Every row gives one point. Each copy is the shape, with its points in the same order, stretched, turned, moved and blurred by noise. Some copies are also mirrored. Which?

Shape (6 x 2):
|  0.036 | -0.043 |
|  0.069 | -0.041 |
|  0.033 |  0.031 |
| -0.038 |  0.005 |
| -0.034 | -0.033 |
| -0.036 |  0.036 |
Copy 1 (6 x 2):
|  0.049 |  0.032 |
|  0.068 |  0.018 |
|  0.012 | -0.040 |
| -0.039 |  0.017 |
| -0.025 |  0.054 |
| -0.048 | -0.016 |
Copy 1 is: mirrored
Copy 2, 6 rows:
| -0.018 |  0.049 |
|  0.004 |  0.078 |
|  0.044 |  0.002 |
| -0.011 | -0.038 |
| -0.042 | -0.016 |
|  0.015 | -0.052 |
Copy 2 is: mirrored
Copy 3:
|  0.016 | -0.029 |
|  0.046 | -0.015 |
| -0.018 |  0.038 |
| -0.075 | -0.019 |
| -0.052 | -0.053 |
| -0.083 |  0.013 |
Copy 3 is: only turned

Shape (9 x 3):
|  0.010 | -0.013 | -0.034 |
| -0.008 | -0.019 |  0.011 |
| -0.012 | -0.019 | -0.008 |
| -0.014 |  0.023 |  0.050 |
| -0.114 | -0.023 | -0.077 |
|  0.048 | -0.034 |  0.005 |
|  0.017 |  0.020 | -0.025 |
| -0.036 |  0.090 |  0.007 |
| -0.013 |  0.043 |  0.003 |
Copy 1, 9 rows:
|  0.011 | -0.039 | -0.007 |
|  0.000 | -0.037 |  0.037 |
| -0.007 | -0.043 |  0.020 |
| -0.004 |  0.012 |  0.067 |
| -0.116 | -0.073 | -0.032 |
|  0.054 | -0.045 |  0.026 |
|  0.014 | -0.005 | -0.006 |
| -0.040 |  0.062 |  0.017 |
| -0.012 |  0.021 |  0.019 |
Copy 1 is: only turned
Copy 2:
| -0.003 |  0.038 |  0.015 |
| -0.018 | -0.004 |  0.005 |
| -0.020 |  0.013 |  0.005 |
|  0.009 | -0.044 | -0.035 |
| -0.119 |  0.085 | -0.045 |
|  0.022 |  0.007 |  0.049 |
|  0.026 |  0.035 | -0.004 |
|  0.029 |  0.000 | -0.092 |
|  0.017 |  0.005 | -0.042 |
Copy 2 is: mirrored
Copy 3:
| -0.001 | -0.020 | -0.052 |
|  0.006 | -0.026 | -0.003 |
| -0.002 | -0.029 | -0.021 |
|  0.021 |  0.007 |  0.035 |
| -0.135 | -0.040 | -0.039 |
|  0.056 | -0.035 | -0.037 |
|  0.009 |  0.016 | -0.044 |
| -0.028 |  0.076 |  0.013 |
| -0.004 |  0.029 | -0.001 |
Copy 3 is: only turned
Copy 4:
|  0.004 | -0.006 | -0.032 |
|  0.004 | -0.012 |  0.020 |
| -0.005 | -0.005 | -0.004 |
|  0.010 |  0.040 |  0.052 |
| -0.127 | -0.015 | -0.042 |
|  0.049 | -0.023 |  0.001 |
|  0.015 |  0.029 | -0.026 |
| -0.029 |  0.099 |  0.006 |
| -0.009 |  0.052 |  0.001 |
Copy 4 is: only turned

Shape (12 x 6):
| -0.036 |  0.025 | -0.006 | -0.019 | -0.034 | -0.064 |
|  0.056 | -0.001 |  0.023 | -0.010 | -0.011 |  0.008 |
| -0.053 |  0.005 |  0.074 | -0.026 |  0.074 | -0.020 |
| -0.045 |  0.023 | -0.007 |  0.034 | -0.031 |  0.020 |
|  0.042 | -0.047 | -0.002 | -0.040 | -0.057 |  0.069 |
| -0.034 | -0.006 | -0.011 |  0.033 |  0.021 | -0.053 |
| -0.044 |  0.038 | -0.026 | -0.027 | -0.029 |  0.009 |
| -0.124 | -0.052 | -0.008 | -0.041 |  0.006 |  0.036 |
| -0.023 |  0.040 | -0.010 |  0.071 |  0.006 |  0.031 |
| -0.033 | -0.035 | -0.011 |  0.023 | -0.068 | -0.017 |
|  0.031 |  0.010 |  0.001 | -0.039 |  0.021 | -0.070 |
|  0.029 | -0.052 |  0.031 | -0.008 |  0.023 | -0.007 |
Copy 1, 12 rows:
|  0.044 | -0.008 |  0.030 |  0.072 | -0.011 | -0.033 |
|  0.007 |  0.023 |  0.016 | -0.055 | -0.004 | -0.010 |
| -0.036 |  0.004 |  0.116 |  0.015 |  0.070 | -0.023 |
| -0.018 |  0.000 | -0.017 |  0.045 | -0.020 |  0.036 |
|  0.014 | -0.055 | -0.018 | -0.092 | -0.031 |  0.031 |
| -0.018 |  0.007 |  0.000 |  0.060 |  0.030 | -0.063 |
|  0.040 | -0.025 |  0.018 |  0.043 | -0.002 |  0.040 |
| -0.027 | -0.125 |  0.058 |  0.046 |  0.043 |  0.024 |
| -0.044 |  0.045 | -0.031 |  0.037 |  0.022 |  0.036 |
| -0.017 | -0.037 | -0.024 |  0.030 | -0.043 | -0.017 |
|  0.048 |  0.024 |  0.034 |  0.001 |  0.039 | -0.071 |
| -0.027 | -0.013 |  0.023 | -0.057 |  0.031 | -0.046 |
Copy 1 is: mirrored
Copy 2:
| -0.039 |  0.015 | -0.009 |  0.021 | -0.045 | -0.050 |
|  0.015 | -0.019 |  0.019 |  0.050 |  0.017 |  0.027 |
| -0.048 |  0.027 |  0.080 | -0.023 |  0.057 | -0.033 |
| -0.021 | -0.004 | -0.010 | -0.033 | -0.045 |  0.020 |
| -0.028 | -0.074 | -0.026 |  0.052 |  0.026 |  0.072 |
|  0.007 |  0.002 |  0.003 | -0.032 | -0.007 | -0.060 |
| -0.050 |  0.024 | -0.034 |  0.003 | -0.023 |  0.007 |
| -0.111 | -0.034 | -0.018 | -0.057 |  0.034 | -0.014 |
|  0.023 |  0.017 |  0.000 | -0.057 | -0.028 |  0.031 |
| -0.027 | -0.061 | -0.019 | -0.004 | -0.054 | -0.014 |
|  0.004 |  0.020 |  0.008 |  0.053 |  0.025 | -0.057 |
|  0.007 | -0.045 |  0.032 |  0.019 |  0.055 | -0.011 |
Copy 2 is: mirrored
Copy 3:
| -0.011 |  0.012 |  0.020 | -0.069 | -0.043 |  0.015 |
|  0.031 |  0.033 |  0.003 |  0.043 |  0.010 |  0.012 |
| -0.102 |  0.043 |  0.038 |  0.015 |  0.051 | -0.016 |
| -0.039 |  0.015 | -0.024 |  0.008 | -0.040 |  0.075 |
|  0.030 |  0.033 | -0.055 |  0.082 | -0.053 | -0.008 |
| -0.035 | -0.037 | -0.002 | -0.020 |  0.001 |  0.030 |
| -0.038 |  0.044 | -0.037 | -0.037 | -0.046 |  0.034 |
| -0.131 |  0.005 | -0.063 |  0.015 | -0.073 | -0.031 |
| -0.041 |  0.003 | -0.040 |  0.020 |  0.001 |  0.106 |
| -0.005 | -0.027 | -0.006 |  0.019 | -0.085 |  0.037 |
|  0.023 |  0.010 |  0.018 | -0.035 |  0.032 | -0.010 |
|  0.000 | -0.001 |  0.002 |  0.058 |  0.025 | -0.023 |
Copy 3 is: mirrored
Copy 4 (12 x 6):
| -0.020 |  0.038 | -0.020 | -0.001 | -0.015 | -0.077 |
|  0.044 | -0.015 | -0.023 |  0.003 |  0.045 | -0.002 |
| -0.045 |  0.033 |  0.075 | -0.081 |  0.035 | -0.025 |
| -0.055 |  0.035 | -0.019 |  0.035 |  0.014 |  0.000 |
| -0.001 | -0.055 | -0.086 | -0.008 |  0.073 |  0.021 |
| -0.025 |  0.019 |  0.030 |  0.006 | -0.043 | -0.037 |
| -0.041 |  0.049 | -0.057 | -0.016 |  0.010 | -0.015 |
| -0.156 |  0.005 | -0.010 | -0.073 | -0.002 | -0.010 |
| -0.034 |  0.047 |  0.014 |  0.045 |  0.005 |  0.041 |
| -0.056 | -0.029 | -0.037 |  0.044 | -0.009 | -0.041 |
|  0.055 |  0.009 |  0.002 | -0.037 | -0.008 | -0.045 |
|  0.010 | -0.049 |  0.020 | -0.025 |  0.026 | -0.007 |
Copy 4 is: mirrored

Shape (12 x 9):
|  0.009 | -0.003 |  0.012 | -0.010 |  0.042 |  0.029 |  0.082 | -0.031 |  0.053 |
| -0.008 |  0.030 |  0.024 | -0.022 | -0.062 |  0.050 | -0.027 |  0.050 | -0.030 |
| -0.024 | -0.033 |  0.010 | -0.045 | -0.044 |  0.059 | -0.029 | -0.006 | -0.058 |
| -0.008 | -0.026 | -0.002 |  0.023 |  0.010 | -0.042 |  0.060 | -0.021 |  0.040 |
|  0.022 |  0.029 |  0.029 | -0.039 |  0.017 | -0.020 |  0.007 | -0.004 |  0.025 |
|  0.015 | -0.010 |  0.028 | -0.002 | -0.018 |  0.067 | -0.053 |  0.013 | -0.026 |
| -0.005 |  0.088 |  0.046 |  0.042 | -0.021 | -0.031 |  0.068 | -0.050 | -0.012 |
|  0.017 | -0.010 |  0.054 |  0.011 | -0.018 |  0.048 | -0.054 |  0.019 | -0.042 |
|  0.001 |  0.013 | -0.005 |  0.007 |  0.047 | -0.006 |  0.065 |  0.015 | -0.014 |
| -0.066 |  0.084 |  0.050 |  0.058 | -0.005 | -0.023 |  0.052 | -0.015 |  0.029 |
| -0.009 | -0.025 |  0.064 | -0.032 |  0.024 | -0.005 |  0.069 |  0.007 |  0.004 |
| -0.016 | -0.003 |  0.020 | -0.033 |  0.023 |  0.045 | -0.065 | -0.001 | -0.034 |
Copy 1, 12 rows:
| -0.084 | -0.006 | -0.009 | -0.045 | -0.029 |  0.038 |  0.086 | -0.069 |  0.023 |
|  0.046 | -0.080 |  0.056 |  0.013 | -0.015 |  0.041 | -0.012 |  0.025 | -0.008 |
|  0.040 | -0.027 |  0.003 |  0.019 |  0.015 |  0.075 | -0.051 | -0.016 | -0.065 |
| -0.083 |  0.007 | -0.030 | -0.053 | -0.033 | -0.021 |  0.033 | -0.001 |  0.001 |
|  0.006 |  0.009 | -0.003 | -0.052 | -0.043 |  0.021 |  0.029 |  0.000 |  0.041 |
|  0.051 | -0.020 |  0.022 |  0.059 | -0.008 |  0.040 | -0.003 | -0.005 | -0.004 |
|  0.002 | -0.030 |  0.052 | -0.096 | -0.083 | -0.050 |  0.052 | -0.034 | -0.024 |
|  0.043 |  0.007 |  0.047 |  0.062 | -0.020 |  0.025 | -0.004 |  0.010 | -0.003 |
| -0.040 |  0.013 |  0.039 | -0.059 |  0.026 | -0.005 |  0.057 | -0.009 |  0.011 |
| -0.032 | -0.047 |  0.072 | -0.070 | -0.085 | -0.076 |  0.023 | -0.067 |  0.020 |
| -0.087 |  0.022 |  0.039 | -0.050 | -0.038 |  0.070 |  0.023 | -0.019 | -0.004 |
|  0.058 |  0.026 |  0.023 |  0.034 |  0.014 |  0.034 | -0.025 | -0.035 |  0.021 |
Copy 1 is: mirrored
Copy 2:
|  0.113 |  0.076 |  0.001 |  0.024 |  0.008 |  0.004 |  0.039 | -0.019 |  0.028 |
| -0.015 | -0.036 |  0.009 | -0.078 | -0.052 |  0.066 |  0.025 |  0.014 |  0.005 |
| -0.024 | -0.037 |  0.043 | -0.042 | -0.029 | -0.001 |  0.055 | -0.032 | -0.029 |
|  0.041 |  0.038 | -0.020 |  0.055 |  0.032 | -0.012 |  0.032 |  0.011 |  0.008 |
|  0.029 |  0.046 |  0.005 | -0.038 |  0.031 |  0.000 |  0.009 |  0.005 |  0.053 |
|  0.004 | -0.059 |  0.049 | -0.043 | -0.041 |  0.048 | -0.003 | -0.039 |  0.022 |
| -0.018 |  0.125 |  0.032 |  0.019 | -0.032 |  0.072 | -0.006 |  0.049 |  0.020 |
| -0.003 | -0.066 |  0.061 | -0.041 | -0.025 |  0.063 | -0.008 | -0.010 |  0.026 |
|  0.054 |  0.052 |  0.003 |  0.006 |  0.016 |  0.016 | -0.004 |  0.003 | -0.039 |
| -0.010 |  0.098 | -0.027 |  0.017 |  0.007 |  0.140 |  0.018 |  0.030 |  0.020 |
|  0.067 |  0.033 |  0.022 | -0.021 |  0.046 |  0.010 |  0.061 |  0.030 | -0.016 |
| -0.022 | -0.033 |  0.043 | -0.046 |  0.018 |  0.030 | -0.001 | -0.065 |  0.009 |
Copy 2 is: only turned
